Every row gives one point. The last column is the point's height on a tilted bowl or saddle (a function of degree 2), plus a little noise. Along how many of its main directions does it bend up, bend down or stay straight?
In the rows, 128 means zero.

Points, 11 rows:
[[103 128 129]
 [134 101 128]
 [127 195 126]
 [151 191 127]
 [116 156 126]
 [ 98 101 128]
 [ 66 147 186]
 [ 69  86 153]
 [143  99 136]
 [ 99 113 129]
 [201 123 233]]
Directions: 1 up, 0 down, 1 straight

Points (16 x 4):
[[152 187 100 146]
 [149 104 109 101]
 [102 171 200  57]
 [106 167 169  92]
 [125 159 135 113]
 [122 147 100 102]
 [182  93 153  74]
 [168 195 126 163]
 [ 99 176 159 106]
 [104  81 109 123]
 [146 122 109  98]
 [131 108 130 103]
 [218  77 103  49]
 [140 162 143 115]
 [177  45  94 149]
 [129 160  88 106]]
Directions: 1 up, 2 down, 0 straight

Points (23 x 5):
[[149 157 129 163 160]
 [152 155 160 102 156]
 [162 154 137  75 171]
 [157  79 124 130 129]
 [100 179 140 139 138]
 [109 165 129 129 143]
 [113 159  96 186 142]
 [101 122 118  78 168]
 [ 52 119 137 181 143]
 [134 120 115  60 180]
 [ 72 102 153 199 186]
 [183 142  77 140 115]
 [117 160  89 162 132]
 [140 154 117 109 154]
 [132 108 108  71 172]
 [154 206 179 117 205]
 [134 198 125 179 184]
 [229 155 129  62 150]
 [160 164 152 167 175]
 [105  55 152  97 187]
 [117  79 159 112 155]
 [131 130 168 158 150]
 [102 178 193  93 133]]
Directions: 2 up, 2 down, 0 straight

Points (41 x 7):
[[ 81 109 163  87 121 130 134]
 [ 49 142 114  65  82 126 152]
 [ 76 114 156 141 173  94 155]
 [105 118 125 175 113 167 133]
 [136  93 141 153 127 136 137]
 [122  76 117  89 150 104 135]
 [ 97 119 149 113 148 110 131]
 [118 137 119 154 126 122 130]
 [114 117 114 133 157 197 162]
 [139 113  91 190 166 104 123]
 [142 110 106 182 117 121 118]
 [134 110 129  90 154  55 134]
 [143 148 145 136 156 148 132]
 [129 119 166 131 158 160 141]
 [121  63 155 116 185 154 155]
 [110 151  99  82 145 117 128]
 [159  37  94 118 137  84 190]
 [128 138 192  93 103 118 141]
 [179 133 149 143 100 156 148]
 [106 112 169  84 118 133 129]
 [105  99 116 164 129 138 136]
 [138 174 154  79 189 129 114]
 [100 117 104 121 103  84 153]
 [147 155  60 176 142 104 148]
 [ 66 193 103 203 165 115 180]
 [176  73  90  97  75 116 171]
 [130 119 148 108  69 108 137]
 [115 140  89 120 121 172 159]
 [166 121 159 129 143  68 157]
 [111 128 147 139 141 106 136]
 [135  75 153  92  76 119 157]
 [154 154 150 147 108 116 139]
 [105 143 181 100  64 132 148]
 [125 116  89 139 156 132 136]
 [ 97 101 186  99 110  98 151]
 [131 129 148 110 149 119 122]
 [131  82 114 153 134 151 143]
 [172 180 126 156 103 151 147]
 [ 62 140 102 130 161 249 249]
 [108 127 118 118 125 163 144]
 [131 114 134  99 129  72 133]]
Directions: 4 up, 1 down, 1 straight

Points, 65 rows:
[[144 113 141 199  94 185 151 165 165]
 [ 80 134 122  54  42  78 148  67 189]
 [108  69 101 175 162 122  78  96 124]
 [148  96  50 154  75 101 173 113 182]
 [147 144 108  76  90  94 127  93 164]
 [124 151 104 125 118 127 127 127 128]
 [130 184 172 102 154 127  46 117 176]
 [114  90 131  57 105  60  77 164 200]
 [175 123  88 102 115  55 111 162 166]
 [162 157 121  78  87  64 141  13 249]
 [176 127 148  88 135 115  46 153 173]
 [160  50 135 174 109 134 105  94 136]
 [144 139 182 144 153 185 164 129 145]
 [151  79  70 101  62 161 101 137 162]
 [216 182 128 154 133  96 131 188 109]
 [141 179 161 142 105 121 136 171 147]
 [206 122 184 190 155  83 145 115  91]
 [131 112 127 150 164 116 183 143 143]
 [142 125 109  78 163  96 221 150 137]
 [152 155  83 133 181 129 139  34 211]
 [149 125 139  99  90 136 116 185 157]
 [ 68 121 142 138 130 127 137 147 129]
 [ 95 106 172 142  94  90 136  93 123]
 [177 210 135  88 105 158 117 142 158]
 [135  90 171 195 145 120 184 153 140]
 [ 69 147  96 103 114  87 116 173 130]
 [169  92 119 116  98 126 135  99 152]
 [151 137 138 155 143  78 102 108 141]
 [160 155 130  97 175 127 150 156 120]
 [138 194 123 133 119 128 117 143 145]
 [ 36 109 109 130  50 143 159 141 138]
 [137 181 106 108  77  95  96  98 167]
 [ 85 103 171 127 124  99 143  99 130]
 [ 67 172  84 122 187 113  33 145 129]
 [114 170 136 119 107 123 143 140 142]
 [ 84 132 110 230  98 130 148  88 142]
 [202 161 107 150 152 161 108 156 133]
 [ 93 154  95 127 125  56  45 152 146]
 [144  97 149  91 152 105  90 160 159]
 [164 142 111 110  55 181  69 170 193]
 [107 128 156 144 184 155 159 139 152]
 [ 74 122 144 117 143 123 150 158 145]
 [152 112 104  96 151 116 126  87 151]
 [113 166 163 133 127 101  86 139 139]
 [111  90 173 120 126 146 165 159 159]
 [159 175 119 237 171  55 145 211 199]
 [ 68 157  33 105 144  98 153 102  84]
 [193 185 108 126 110 172 114 136 152]
 [161 100 165 124 205 114 178 156 140]
 [134 158 172 103 101 138 108 182 163]
 [ 82 114  75 126 136 101  53 148 105]
 [172  98 139 108 122 100 179 168 136]
 [111  79  56  38 109 142  75 113 116]
 [155 119 148 161 193 179 152 131 152]
 [199  92 142 102 228 106 126 153 152]
 [123 145 109 134 156 198 119  98 157]
 [133 100 157 155 174 171 127 114 147]
 [102 101 136 187  38  80 151 124 173]
 [ 96 122 146 110 161 127 213  98 175]
 [135 138 131  87 132 176 155  98 153]
 [175 165 115 106  80 105 206  66 205]
 [ 76 122 126  65  95  80 144 131 159]
 [143 146 157 155 139 160 170  84 155]
 [143 123 139 121 118 130 138 120 135]
 [170 107 159  81 122 160 141 102 155]]
Directions: 6 up, 2 down, 0 straight
